Rows are points. The points of each table are mixes of a few directions, plus a little noise. How many directions does each table use, and how many do they share? Where both have some left over, give the other angles between the two spaces (their principal angles), to ten degrees, smallest first.

First, 4 rows:
[[-48  36]
 [ 30 -22]
 [  1  -1]
 [ 17 -12]]
Second:
[[ 16 -12]
 [-16  13]
 [ 35 -25]
 [  5  -3]
 [-44  33]
 [-32  24]
 [ 37 -28]]
Directions: first 1, second 1, shared 1

First:
[[  5  34  -1 -11]
 [-10 -45  43  25]
 [ 21 -10 -14 -24]
 [ 21   7 -38 -31]
 [-39  16  11  40]]
Second, 5 rows:
[[  4 -22  32  21]
 [ 29  -2  30 -66]
 [ -2  -6 -15  46]
 [ -6  10 -32  19]
 [-25  20 -16 -18]]
Directions: first 3, second 3, shared 2; angles 70

First (10 x 9):
[[  7 -16 -34   2  24  23  17  -8   4]
 [ -8  24  51  -3 -33 -36 -25  11  -6]
 [  5 -19  19 -22 -10  34  -9  11  13]
 [ 10 -31  12 -27  -6  54  -6  11  18]
 [-11  34  -3  25  -1 -57   0  -9 -17]
 [-17  50  43  20 -29 -77 -20   2 -21]
 [ -6  15  57 -14 -37 -20 -28  17  -1]
 [  8 -24 -55   4  34  33  27 -14   6]
 [  7 -22 -23  -8  16  34  11  -3   9]
 [  4 -13 -70  19  44  12  33 -18  -3]]
Second, 10 rows:
[[ 50  -3  12 -33  51  42  37  12 -24]
 [-46  -7  -5 -22 -67  36 -23  -4   0]
 [  9   9 -10 -19   8   9  15  -9 -15]
 [ 19  -8  28   8  11 -22 -16   8  25]
 [-73  -2 -30  32 -60  12 -18   2  -9]
 [ -1 -37  42  72  26   0 -19  53  28]
 [ 27  19  -3   0  26 -58   3 -24  10]
 [-14  25 -40  -7  -9 -20  12 -30 -18]
 [ 13   9   1 -13   3 -23  -2 -15   8]
 [ 14  -7   8 -17  11  28  11   8  -8]]
Directions: first 2, second 4, shared 1; angles 50

First:
[[  7 -29   0  26 -11 -14   5  12 -47 -10  41  58 -26   9]
 [-25  77  29 -38   3  17 -19  -8  30  56 -46 -32  28  13]
 [  4 -50 -39  22   9 -20   8   8 -41 -26  19  30 -19 -33]
 [-15  25   4  -7   7   4 -15  -3  16  12 -25 -39  29 -21]
 [  6  41  43 -22 -16  23   4  -9  40  23  -5  -7  -1  57]
 [-16  25  34  17  -5   5 -27   2  21  -8  -6 -58  45 -21]
 [ 23 -53 -46   2   7  -7  27  -3  -5 -32  10  21 -30  -4]
 [ 14 -34 -26   3   3  -8  18   0 -12 -16  12  27 -25   3]]
Second:
[[ -7   1 -22   4  16  -8  -4  -6  10 -11 -16 -25   3 -20]
 [ 18 -11 -24  16  -4  82  45   1 -61   0 -30 -44  16 -62]
 [ -8 -19  47   9 -25 -12 -41  27  -7  -3  28  -6  62 -33]
 [-16  13 -28  -3  28 -13 -10 -12  19  -4 -30 -37   7 -25]
 [ -3   4  32  -9 -17   0 -15  14  -3  16  10  10  27  -4]
 [  7  13  -7 -14   5  -9  16 -11  13  11   4  38 -48  55]
 [ -9 -16   9  12   4 -36 -29   5  17 -22  16  -7  18 -10]
 [ 29 -36  38  18 -35 -26  12   8  -4 -21  85  96 -53  92]
 [-11  19 -34  -7  29  -7  -1 -15  18   2 -36 -34  -6 -17]
 [  5   9 -29  -3  13  24  26 -14  -5   3 -23  -9 -27   1]
 [ -3  25  19 -27  -9   8  -1   1   5  34  -6  19   2  22]]
Directions: first 4, second 4, shared 2; angles 40, 80

First, 8 rows:
[[-11 -21 -25 -26   3  12 -51   8 -33  25  -1 -30  20  20 -13  43  -6  -1
  -32  26]
 [ 14   3  22  19  -4  -6   1   9  -5 -31   4  14  -1  -5  -4 -16  -4 -22
   -4 -16]
 [-30  14 -12 -27  23 -10  21 -40  52  57  14 -86 -34  62  45  -1  34  21
   -6  27]
 [ 10  -2 -16   9 -17  12  29  11 -10 -13 -24  87  15 -75 -23  -5 -20  33
   49 -18]
 [ 37  -3  32  42 -21   1   0  34 -34 -72  -8  86  20 -59 -33 -23 -28 -32
   11 -39]
 [ -3   7  11   1   7  -8   9  -9  18   2   8 -25 -13  22  15 -12  11  -7
   -5   1]
 [  0 -10 -12  -6  -4   8 -18   9 -20   3  -6  11  15 -11 -14  17  -9   3
   -4   5]
 [-17   9   0 -13  15  -9   9 -23  31  30  12 -59 -22  46  29  -4  22   4
  -11  15]]
Second, 10 rows:
[[ -4  -8 -10 -10   1   5 -21   3 -13   9   0 -11   8   8  -6  17  -3  -1
  -13  10]
 [ 20  37  33  46 -12 -15 113 -13  60 -45 -12  95 -32 -74  15 -80   4  27
   86 -53]
 [  1   9  24   9   8 -13   2  -7  16  -9  15 -36 -16  35  18 -17  13 -25
  -18  -4]
 [  1   6  14   6   4  -8   4  -4  11  -6   8 -17 -10  16  10 -12   7 -13
   -7  -4]
 [ -9 -29 -55 -32  -9  29 -43  17 -50  32 -22  30  40 -35 -37  59 -24  35
    1  25]
 [ -2  -1   5  -2   4  -3 -11  -1  -1   2   6 -22  -2  19   4   3   4 -11
  -15   4]
 [ -1   0   6  -1   4  -3  -9  -1   1   0   6 -21  -3  19   5   1   4 -11
  -14   3]
 [  0   7  24   6   9 -13  -6  -7  13  -7  17 -44 -15  42  18 -13  14 -28
  -25   0]
 [  4  12  23  13   4 -12  18  -7  21 -14   9 -12 -17  14  15 -25  10 -14
    0 -11]
 [-10 -34 -64 -37 -11  34 -48  20 -58  37 -26  38  47 -44 -43  67 -29  41
    4  28]]
Directions: first 3, second 2, shared 2

First (11 x 32):
[[ 28  -5  19 -18  12   6  -4 -54 -12  53   5   0  38 -55  32  22  34 -13
   22  20  14   7  34 -44 -27 -19  14   1 -14 -24  22 -37]
 [ -7  37  14  -2  -6 -10 -17  10   9 -23  10 -17   1 -18  -3   7  18   4
   29 -10  14  -3   4 -15   5  10  -7   4   2 -18  11   4]
 [ -6 -48 -27   9   1  11  29   0 -10  21 -11  29  -7  35  -5  -8 -34 -10
  -46  11 -21   6  -9  26   0  -5   5  -8   4  30 -15   8]
 [-16  41   9  11 -11 -19 -17  -4  15 -73  10 -19 -10 -12   2  -7  21   7
   35 -10   8 -11   2   2  23  11 -13  13  -2 -27  10  17]
 [-29 -33 -38  13  -8  12  23 101   2   7 -18  20 -48 101 -60 -22 -79  14
  -75 -23 -28   5 -59  62  15  22  -7 -19  27  73 -47  39]
 [-17  21   6   3 -11  -9  -1 -37  -1 -10  17   5  26 -51  20  24  30 -23
   30  12  15   7  35 -36   0   6  -2   2  -1 -35  36   1]
 [ 55  39  44 -18  22 -10 -45 -29  13 -34  -5 -54  -3 -26  23 -23  45  39
   57 -13  14 -26  -6  -4  -3 -25   3  23 -27 -31 -11 -37]
 [-14   6  -6  -5  -5   8  -3  84   4  28  -5  -2 -21  44 -44   2 -36  13
  -27 -23  -3   6 -33  13  -2  20  -5 -15  20  38 -21  15]
 [  1 -62 -31   3   6  19  33  16 -15  52 -15  34  -8  49 -14  -7 -47  -8
  -64  10 -25  10 -18  30  -9  -7   9 -14   8  47 -24   3]
 [ -5 -34 -14   9  -2   1  27 -82 -15   6   6  31  30 -38  40  13  17 -35
   -3  35  -5   8  41 -16  -4 -14   9   3 -10 -22  28  -6]
 [  9  40  24  -6   1 -11 -26  -8   9 -29   8 -27   4 -29   9   1  31  11
   42  -9  16  -9   7 -17   3   0  -4  10  -8 -28  10  -8]]
Second:
[[  0  25   5  -2   3  10 -26 -67  15 -31  13 -40  42 -41  37 -15  30 -16
   26  -1  47 -31  32 -16  44 -23 -14  10  -4 -37  26  -8]
 [ 16   5  16  41  -4  -6  11  -3  23 -59  18  23   1 -28  47  16 -27   5
    8  10 -14  -8   3  36   6   5 -38  11   9  12  17  26]
 [-26  14  -7  26 -22   0   9  25  13 -31  21  10  14 -19  11  14 -36 -18
   -3  -9  17  -5  12  13  26  12 -37  -3  14   5  26  34]
 [-66 -13 -28  12  -3  17  -7   2  15  51   6  -7  38  17 -28  27  -4 -47
  -64  11  34   9  24 -46  40  16   1 -29  50  33  14  18]
 [ 13  12 -12 -40 -13  -3  14  37 -36  -9 -13   6 -44  25 -33 -39  -1  28
   38 -28 -21   2 -33  28 -28   2  20   9 -39 -33 -21  -6]
 [ 37 -31  11  -7  31  -3  -1 -17  -3  18 -25   9 -36  40  -7  -7  23  31
  -16  20 -48  10 -30  12 -37  -5  36   4  -2  23 -42 -26]
 [ -7  33  -3 -65 -29  -7   2  20 -53  62   2 -13  19 -50 -33  -5  27 -14
   66 -31  39  15  28 -59 -32  -7  24  -3 -55 -75  26 -33]
 [ 31 -17   3   8  19   4  13 -24   2 -33 -10  29 -40  29  17 -11  11  28
   -1  20 -57   1 -34  46 -25   4  14  11   5  11 -26   3]
 [  2 -28  17  28  17 -12 -16  28  26  32 -12 -17   6  24 -12  21 -23   3
  -54   9   3   6  -1 -15   8  -3  -4 -10  20  62 -22  -9]]
Directions: first 4, second 6, shared 2; angles 30, 50

First, 8 rows:
[[  17   28  -40   -3    7   32    3   -4   -5    8   10   -9    9    7
    12   23    5    6    2  -28   -6   17  -12   46  -20   -7    5  -10
   -27    1    7   16]
 [  -7  -66   73   -7  -16  -64   71    7   99  -69   33   45  -46    1
   -80  -37  -46   -9   22   89   -5  -71   35 -119   48   27   -4    4
    96   69  -33  -27]
 [  16   32  -41   -4    6   31  -12   -5  -23   18    5  -19    9    1
    17   21   12    6   -2  -33    2   26  -19   52  -14  -12    9   -3
   -32   -9   11   13]
 [ -11   11   -1   -4    0   -8  -50   -1  -54   31  -26  -23    7  -15
    17   -4   22   -1  -15  -19   26   26  -11   13   11  -14    3   17
   -23  -36   14  -11]
 [  10  -14   16  -19   -7  -30   21   -1   33  -26   24    3  -30  -10
   -49  -11  -16   -5   12   30   18  -17    4  -42   44    1   11   11
    39   36   -7  -19]
 [   3   16  -21    7    5   24   -5   -2  -12   11   -5   -3   15    6
    23   11    8    4   -4  -22  -10   13   -5   34  -25   -3   -2   -7
   -24  -11    5   15]
 [   5   13  -18    4    3   18   -5    0  -11   10   -1   -5    9    5
    15   11    6    3   -2  -18   -6   12   -7   26  -15   -3    1   -6
   -21   -7    5    9]
 [ -33  -21   29   25   -1   -5  -22    6  -26   16  -40   12   27    5
    40  -14   13   -2  -16    0  -15   -5   14   -9  -27    7  -20   -2
   -11  -40   -4    7]]
Second:
[[  2 -12  -9  42   8  55  75   5  66 -30  11  50  30  45  36  16 -19  11
   11   2 -83 -37  24  22 -90  31 -24 -51  -8  20 -21  49]
 [  0   4   3 -13  -2 -17 -23  -1 -20   9  -3 -14  -9 -13 -10  -5   6  -3
   -3   0  25  11  -6  -7  27 -10   7  15   3  -6   6 -15]
 [ -1   7   6 -27  -4 -36 -48  -4 -42  20  -7 -33 -20 -28 -23 -10  13  -7
   -7  -1  52  23 -15 -14  57 -20  16  32   5 -12  13 -32]
 [  0  -3  -2  10   2  14  19   2  17  -8   2  13   8  11   9   3  -5   3
    3   1 -21  -9   6   6 -23   7  -6 -13  -2   5  -5  13]
 [  2 -10  -8  36   7  49  66   5  58 -26   9  44  26  39  31  14 -17   9
    9   1 -73 -32  21  19 -79  28 -21 -45  -8  17 -19  44]
 [ -2  10   8 -36  -7 -48 -65  -5 -57  27  -9 -45 -26 -39 -31 -13  16 -10
  -10  -1  73  31 -20 -19  79 -27  21  44   7 -17  18 -43]
 [ -1   7   6 -26  -5 -34 -47  -4 -42  19  -7 -31 -19 -28 -22 -10  12  -7
   -7  -2  52  23 -14 -14  57 -20  15  32   5 -12  14 -31]
 [  1  -4  -3  13   2  17  23   2  19  -9   4  15  10  13  11   4  -6   4
    3   0 -25 -11   7   7 -27  10  -7 -15  -2   6  -7  15]]
Directions: first 3, second 1, shared 1

First:
[[ -24   20   41   -5   23  -10   -5   19    7   51   22   10  -11   -4
    16   13  -21   36   11   11  -23   14   15    4  -25    9  -10   11
   -32   -9  -14   18]
 [  40  -29  -66   21  -61    1   16    0  -26 -115  -20  -67   14    5
   -57   -4   15  -55  -31    6   27  -18  -20    0   65  -24   26  -37
    87   23   35  -38]
 [ -42   32   70  -16   53   -9  -15   15   21  105   30   47  -18   -5
    45   12  -24   60   26    6  -34   20   22    3  -55   22  -22   29
   -74  -21  -31   37]
 [   5   -3   -8    4   -8   -1    2    1   -4  -13    0   -9    1    0
    -6    0    0   -5   -4    1    3   -2   -2    1    9   -3    2   -5
    11    4    6   -5]
 [   6   -7  -12  -13   15   18   -5  -37   14   17  -24   47    8    1
    27  -21   25  -15   12  -28   19   -6   -8   -9  -17    6   -8   15
   -25   -7   -9    1]
 [  -5    5   11    9   -8  -13    2   23   -7   -8   16  -29   -6   -1
   -17   15  -18   11   -7   18  -13    6    5    6    8   -4    4   -9
    14    4    4    0]
 [  17  -16  -32  -20   16   33   -7  -68   20   12  -48   72   17    3
    41  -40   48  -35   16  -49   38  -15  -16  -14  -19    7  -10   22
   -29   -8   -8   -4]
 [  23  -15  -34   19  -45   -6   11   17  -23  -78   -2  -63    6    4
   -48    8    0  -26  -24   16    8   -8   -8    5   47  -19   19  -29
    63   19   26  -23]
 [ -26   23   47   10    6  -26    1   52   -6   30   44  -35  -19   -3
   -11   31  -41   45   -1   35  -40   17   21   11   -7    3   -1   -6
    -5   -1   -6   17]
 [   8   -7  -14   -7    5   12   -3  -26    6    0  -19   26    8    1
    12  -14   19  -16    5  -19   16   -6   -8   -5   -5    2   -3    8
    -9   -2   -1   -3]]
Second, 10 rows:
[[ 14 -11 -24  -1  -8  10   1 -19   0 -21 -18   7   8   2  -1 -12  17 -22
   -2 -13  17  -8  -9  -4   8  -3   3  -1  10   3   5 -10]
 [ -4   4   8   0   3  -3   0   6   0   7   6  -2  -3  -1   0   4  -5   7
    1   4  -5   3   3   1  -3   1  -1   0  -3  -1  -2   3]
 [ 14 -12 -24  -1  -8  10   1 -20   0 -22 -18   7   8   2  -1 -12  17 -22
   -2 -13  17  -8 -10  -4   8  -3   3  -1  10   3   5 -10]
 [ 26 -22 -45  -2 -15  19   3 -37  -1 -41 -34  13  15   4  -1 -23  32 -42
   -4 -25  32 -15 -18  -8  16  -6   5  -3  19   5  10 -19]
 [  6  -5 -10  -1  -4   4   1  -8   0  -9  -8   3   3   1   0  -5   7  -9
   -1  -6   7  -3  -4  -2   4  -1   1  -1   4   1   2  -4]
 [ 16 -13 -27  -1  -9  11   2 -22   0 -24 -20   8   9   2  -1 -14  19 -25
   -2 -15  19  -9 -11  -5   9  -4   3  -2  12   3   6 -11]
 [-62  51 107   6  36 -45  -7  88   2  96  81 -31 -37  -9   3  54 -77  99
    9  58 -76  36  42  19 -37  14 -12   7 -45 -13 -24  44]
 [-38  32  66   4  23 -28  -4  55   1  60  50 -19 -23  -6   2  34 -48  62
    6  36 -47  23  26  12 -23   9  -8   4 -28  -8 -15  27]
 [-22  18  38   2  13 -16  -2  31   1  34  29 -11 -13  -3   1  19 -27  35
    3  21 -27  13  15   7 -13   5  -4   2 -16  -4  -8  16]
 [ 51 -42 -88  -5 -30  37   5 -73  -1 -79 -67  25  30   7  -3 -45  63 -82
   -8 -48  63 -30 -35 -15  31 -11  10  -5  37  11  20 -37]]
Directions: first 2, second 1, shared 1

First (9 x 32):
[[ -10  -30   24  -14    1  -28   -3  -35    8  -42  -23    7  -23  -15
    -2   73   33   43    3    5   -5   20  -30  -10   50  -22  -25  -18
   -30   11    4   15]
 [  15   91  -45  -54  -34   69    6  105  -37   55   -4  -23   53   39
    -4  -69  -49 -100   26   -3  112  -36    9  -48  -42   60   14   59
    68   15   18  -12]
 [  -3  -25   11   18   11  -17   -1  -28   13  -12    3    7  -15  -10
     2   14   11   27   -8    0  -33    9   -2   16    9  -15   -3  -15
   -17   -5   -6    2]
 [  -1  -25    5   33   16  -15    0  -27   15    0   16    7   -8   -9
     2  -14    1   20  -13   -2  -50    5   15   30  -10  -15    7  -16
   -12  -14  -10   -5]
 [   4   23  -14   -6   -5   19    2   27   -7   18    5   -6   15   10
     0  -31  -17  -29    3   -2   21  -12    9   -5  -21   17    7   14
    18    1    3   -6]
 [  -5   -2   11  -36  -11   -8   -2   -2   -6  -27  -31    0   -9   -5
    -2   62   22   17   14    5   35   11  -34  -30   44   -5  -24    0
   -11   19    9   15]
 [   9   30  -22    3   -6   26    3   36   -7   32   15   -7   23   16
     1  -55  -26  -42    2   -4   17  -18   22    0  -38   21   16   19
    28   -5    1  -14]
 [  -4  -52   19   54   26  -34    0  -57   24  -13   20   13  -25  -20
     4   -1   13   48  -23   -1  -85   14   14   48   -3  -32    7  -33
   -32  -20  -17   -3]
 [  -2  -14    8    3    4  -11    1  -15    4  -13   -5    4   -9   -6
    -2   18   11   16   -1    1  -10    7   -7    3   13  -10   -6   -9
   -12    2   -3    4]]
Second:
[[ -24  -19   27   -6   -2  -28   -4  -23   -1  -32  -17    7  -14  -20
    -4   73   41   44   11   -5  -16   24  -23    7   48  -13   -4  -29
   -19   20    2   25]
 [  -4  -14    7   10    5  -11   -1  -15    5   -7    2    4   -7   -7
     0    9    8   15   -4   -1  -20    6    0   10    6   -8    0  -11
    -9   -2   -3    3]
 [ -23   39   -5   -1  -15   16   -2   42  -21   24    7   -6   28    0
    -6  -10    6  -20   20  -17    7    1   13   16   -9   29   36   -8
    31   21    4   15]
 [  -5   20  -12   27    1   14    0   22   -5   33   26   -2   20    4
    -1  -53  -15  -22   -1  -12  -23   -8   31   31  -39   17   34   -4
    23   -5   -6   -4]
 [  23  -67   19    1   22  -36    2  -74   32  -50  -18   12  -48   -9
     7   45    9   50  -25   23  -19    9  -28  -20   34  -48  -53   -1
   -55  -23   -6  -12]
 [  -4   21   -5  -13   -9   12    0   23  -11    9   -4   -4   12    5
    -2   -1   -1  -16   10   -3   22   -3   -1   -7   -1   14    6    6
    14    9    5    4]
 [  95  -58  -24  -41   23    4   13  -59   44  -39  -28   -1  -55   35
    18  -27  -62  -16  -49   60   75  -37  -36 -103   -3  -51 -114   81
   -53  -62    0  -65]
 [ -16    9    7   -5   -7   -2   -2    8   -9   -2   -4    0    6   -6
    -3   22   15    6   11   -7    0    8   -4    6   14    7   11  -11
     5   14    3   14]
 [ -25   36  -10   34   -5   17   -2   40  -16   45   33   -3   35   -2
    -5  -52   -4  -24   10  -25  -35   -1   41   51  -41   31   60  -19
    37    9   -5    9]
 [ -17   32   -4   -5  -13   13   -2   34  -18   19    3   -5   22    1
    -5   -6    4  -18   16  -13   11    1    8    9   -5   23   26   -4
    25   17    5   12]]
Directions: first 2, second 3, shared 2

First, 11 rows:
[[ -3  23 -12   4  17 -12  16  -8  -4   2  17 -11 -12 -14  18   5   6   4
   22  -9  12 -12 -22   4   9  -3 -14 -17   6   5  -6  -6]
 [-15 -11  18 -14 -57  64 -25   9  16 -18  10  -9  14  20 -22  36 -19  -5
  -43 -30 -49 -48  18  -7  16  35  26 -18  -9 -23  12 -10]
 [ 14 -11 -10  13  30 -33  -2   8  -6  11 -15   4  -4   1   0 -31  14   3
   16  24  23  45   1   6 -22 -24  -3  24  -2  15  -5  11]
 [ -6  22  17  -2 -64  38  17 -43  -5  -5  40  22   9 -24  18  51 -29  -6
   -8 -34 -35 -65 -28  -8  36  41   7 -63   5   3 -10 -19]
 [ 39 -53  21  20  15 -50 -10  -2 -10  12 -59  36   7  28  -3 -57 -12  -2
    4  69  34 101  42   4 -45 -47  21  48 -10  21 -11  14]
 [-20 -22  14 -33   2  15 -13  23   6  -5 -42   9  25  19 -34  -4  -9  -3
  -46  15   2   4  46 -18   3   4  -5  52  -5 -45  28  17]
 [  7  35 -44  19  26 -36  16 -14 -18  24  44  10 -17 -53  14  -6  42   0
   48 -13  10  -4 -77  13 -12   8 -21 -21  15  42 -17  16]
 [-34  33  13 -40  47 -16  46 -18  -3   0 -26 -11   5  -8  27  15 -27   7
   -3   2  49 -29  28 -17  50 -12 -56  21   9 -57  22 -13]
 [-12 -21  25 -20 -21  32 -15  15  10 -13 -30   0  18  28 -23  10 -24  -2
  -44   4 -13  -7  48 -13   9   5  11  22 -10 -36  18   0]
 [ 24 -20 -28  37 -35  24 -49  32   6   0  40  -3  -9   1 -36 -10  44  -5
    7 -20 -55   9 -42  19 -48  24  45 -15  -5  51 -15  18]
 [  7  24 -17  19  40 -23  17  -5   6  -4  21 -49 -34   2  38  -2  10  11
   48  -9  20   0 -18  17   6 -28  -8 -31   3  19 -13 -24]]
Second (9 x 32):
[[ 23 -26  -1  11 -32  -2 -24  -4 -16  10   0  43  14 -10 -26 -20   7 -11
  -11  10 -20  33 -13  -1 -29  14  19  20  -4  32 -11  25]
 [ -6   5  11 -13   0   7  -2  -6  -4 -12   4 -21  -4   5   5   4 -19  -2
   -8 -18  -4  -9  16  -3  18  -2 -13  16  -4  -8  -1 -11]
 [ 32 -35 -10  29 -38 -12 -23   5 -11  25  -3  70  21 -18 -38 -22  29  -9
   -4  31 -19  45 -33   5 -56  19  34   5   1  43 -12  40]
 [ 10 -11   3   3 -17   0 -13  -5  -8   2   3  15   7  -3 -13  -9  -1  -8
   -8  -1 -12  15  -1  -1 -11   7   7  16  -3  14  -5  10]
 [-30  33  -5 -10  44   0  34  11  26  -8  -3 -51 -17  12  36  25  -1  18
   21  -4  32 -42  13   2  35 -19 -21 -39   7 -42  17 -30]
 [-43  47  -5 -18  64   4  46  11  33 -14  -5 -78 -25  16  52  34  -4  24
   25 -10  42 -61  19   1  51 -25 -33 -49   9 -59  20 -44]
 [ 47 -53  19   4 -79   5 -62 -26 -52  -5  10  69  27 -13 -58 -40 -21 -35
  -45 -15 -60  65  -2  -7 -39  29  22  90 -14  68 -28  37]
 [-21  22   8 -20  22   9  16  -5   6 -19   3 -48 -13  12  25  16 -19   6
    2 -21  12 -31  22  -3  37 -12 -24   0   0 -27   8 -25]
 [-13  16 -21  14  31  -9  27  21  28  18  -9  -4  -6  -1  19  11  32  19
   28  29  29 -16 -18   8  -8  -8   6 -59  10 -20  12  -1]]
Directions: first 5, second 2, shared 1; angles 60

First:
[[ 19  55  61  44 -16  32  68 -26 -36 -38  44  52  59  23  11  30  32  46
  -24  -4  11 -10  75 -45 -43   8 -53 -18 -44  93 -55  59]
 [ 20   3 -54 -45 -23  -1 -35  17  -7  52   5 -54 -16 -28  -9 -13  36  12
   -5  11 -27 -32 -24   7 -27  44  37  60   2 -13  19  25]
 [ 16  11 -25 -21 -17   2 -11   6 -10  26   9 -26  -1 -14  -4  -3  26  15
   -6   6 -14 -22  -4  -2 -23  28  15  34  -5   6   5  24]
 [ 13  24  15  10 -13  13  22  -7 -16  -5  20   9  22   5   2  10  21  23
  -12   0   0 -11  27 -18 -23  13 -14   5 -18  37 -20  31]
 [  1 -12 -36 -27  -3 -10 -30  12   8  28 -10 -32 -22 -15  -6 -13   4  -8
    5   4 -12  -9 -28  15   3  13  27  26  13 -29  21  -8]
 [-29 -31  23  22  30 -14   2  -3  26 -31 -26  28 -14  16   3  -2 -49 -34
   16  -7  21  37 -13  17  48 -48 -12 -51  19 -33   7 -54]
 [  8   0 -25 -20  -9  -2 -16   8  -2  22   1 -24  -8 -13  -5  -7  13   4
    0   4 -11 -13 -12   3  -9  18  16  25   2  -7   9   9]
 [-33 -24  47  42  36 -10  21 -11  22 -51 -22  49  -1  27   8   5 -57 -33
   15 -12  29  45   5   9  52 -60 -29 -70  13 -17  -3 -54]
 [-14 -23 -10  -4  14 -13 -16   5  18  -1 -20  -4 -19  -1  -2  -9 -24 -23
   10  -1   4  14 -24  18  26 -18   9 -11  17 -34  18 -33]]
Second:
[[ 25  27   7  -1  12  48  -2 -22 -34  10  10  28 -26  -9   5  27  19 -20
   11   0 -11 -53  19 -29 -32  46  -9  16 -46  82  -8   2]
 [ -3   3   7   8  -4  -6  11   1   1 -10   5   2  16   7   1  -3  -1  13
   -7  -2   7  12   8   0   0 -11  -5  -9   4  -5  -8   9]
 [-26 -30  15  16  30  -8  -6  -2  20 -23 -27  23 -22  10   4  -2 -45 -39
   19  -6  15  26 -17  15  42 -39  -5 -42  16 -27  13 -55]
 [  7  26  48  33  16  38  32 -26 -22 -29  12  57   6  15  10  30  -1 -11
    4  -6  10 -16  41 -30 -12   4 -36 -28 -38  75 -27   0]
 [ 23  19 -53 -42 -64 -29  -6  30  -6  47  31 -83  46 -20 -14 -28  62  79
  -38  12 -24  -7  -3   7 -47  35  33  72  19 -37   0  87]
 [  0  -4 -25 -17 -29 -30  -2  20  10  15   9 -44  28  -6  -8 -21  17  39
  -19   5  -6  16 -11  12  -6  -2  16  22  26 -46   4  32]
 [ -9   1  46  34  36  30  17 -26  -8 -33 -10  63 -21  16  12  26 -28 -44
   20  -9  15  -4  19 -15  16 -14 -30 -45 -26  50 -12 -40]
 [-19 -41 -31 -22  25 -17 -45  11  26  17 -37 -17 -51 -12  -4 -15 -35 -47
   25   0  -2   9 -51  30  39 -13  28  -2  27 -57  36 -59]
 [  2  -7 -33 -23 -27 -26 -11  19   9  24   2 -47  15  -9  -9 -21  14  30
  -14   6  -8   8 -16  15  -8   4  22  30  24 -45  10  25]
 [ -3   2  17  13   4   1  12  -7   0 -15   2  16   8   8   3   5  -6   1
    0  -1   7   7  11  -5   3 -10 -13 -15  -3   8  -8  -2]]
Directions: first 2, second 3, shared 2
